Every row gives one point. The last column is the point's height on a tilted bowl or saddle (a function of degree 2), plus a little noise. Count its main directions that bend up, bend down and stay straight.

Points (11 x 3):
[[ 28 -15  19]
 [-16  23 -37]
 [ 45 -58 -12]
 [ 26 -29  14]
 [-21 -40  28]
 [ 63  24  73]
 [ 52 -34  12]
 [-15 -37  23]
 [ 44   7  38]
 [ -5  39 -42]
 [  1  12  -7]]
Directions: 1 up, 1 down, 0 straight

Points (23 x 5):
[[ -2   8  15 -43 -54]
 [ 38   9  11   4 -16]
 [ 23 -16 -12 -53 -35]
 [-43   2  16  88  20]
 [-14  13  -8   7 -20]
 [-25 -18   6  49  11]
 [ 15  -6  -7 -32 -29]
 [ -5  60 -47 -25 -46]
 [ 24 -17   0  82  51]
 [-38  -3 -11   4 -26]
 [-44  -3 -30  18 -22]
 [ 73  27  55  12 -24]
 [-17  28 -17 -35 -48]
 [-24  48  45  36 -30]
 [ 56 -54  -6  -3  19]
 [ 21 -66 -16 -12  12]
 [ 68  -1 -21 -10 -30]
 [ 41  10 -63  10 -30]
 [-28  34  36  11 -43]
 [ 16  23  26 -29 -55]
 [ 76  23  51  -6 -42]
 [ 21   3  14  24   3]
 [  9  18 -57 -12 -26]]
Directions: 1 up, 2 down, 1 straight

Points (39 x 7):
[[-28  20 -14   5  17  -3   3]
 [ 19 -66 -43 -17  31  22  40]
 [-10   9 -13  -8  -3   8   8]
 [-40  -5   8  -5 -26  24  26]
 [ 29 -14 -68  16 -63 -23  41]
 [ 16  54 -45  36 -17 -23  -5]
 [ 18 -68  39  14  13 -26  48]
 [-14  15 -14 -11 -44  26  25]
 [ -3  66 -56  46 -22   1  -2]
 [ 17  41  66 -11   2 -34  36]
 [-62 -24 -71 -56 -29  -6  73]
 [-33 -29  72  -6 -48 -33  63]
 [ 73  45  15  39 -38  23  29]
 [ 52 -40  33 -68  47 -36  72]
 [  7 -67  49   5  -5  40  49]
 [ 27 -14 -15  16 -18  32  16]
 [ 35 -39 -19 -33  -2 -19  37]
 [  4  44   2 -34  41 -25  15]
 [  5  37   3 -45  -1  29  15]
 [ 21  51 -21   0  61   9  -3]
 [ -5 -32  34   7  50  51  26]
 [-29  -2   8 -31 -59  38  43]
 [ 17  -8  63  -7   0   5  28]
 [-18  20  -9 -20 -80 -22  55]
 [-27 -11  47 -39   8 -21  32]
 [  6 -15  -7 -29  10   4  17]
 [ 19  27  -2  -1  21  38   3]
 [-10 -33  34  31  -5 -43  32]
 [-21  49 -17  15 -20 -13   9]
 [-24  -7  -2  17  16   6   6]
 [-20  25 -49  41   2  20  -2]
 [-55 -30   9  18   8  22  30]
 [ 32 -12 -36 -37  20  16  22]
 [ -8 -43  55  -8  73  13  40]
 [ 25 -38 -48  18 -26 -46  31]
 [ 26  -3 -13  40  14  -5  -2]
 [ 89   3 -43  12  91  -3  29]
 [-23 -21 -58 -16  48  14  21]
 [ 29  -7 -39  -4  16  85  30]]
Directions: 5 up, 0 down, 1 straight
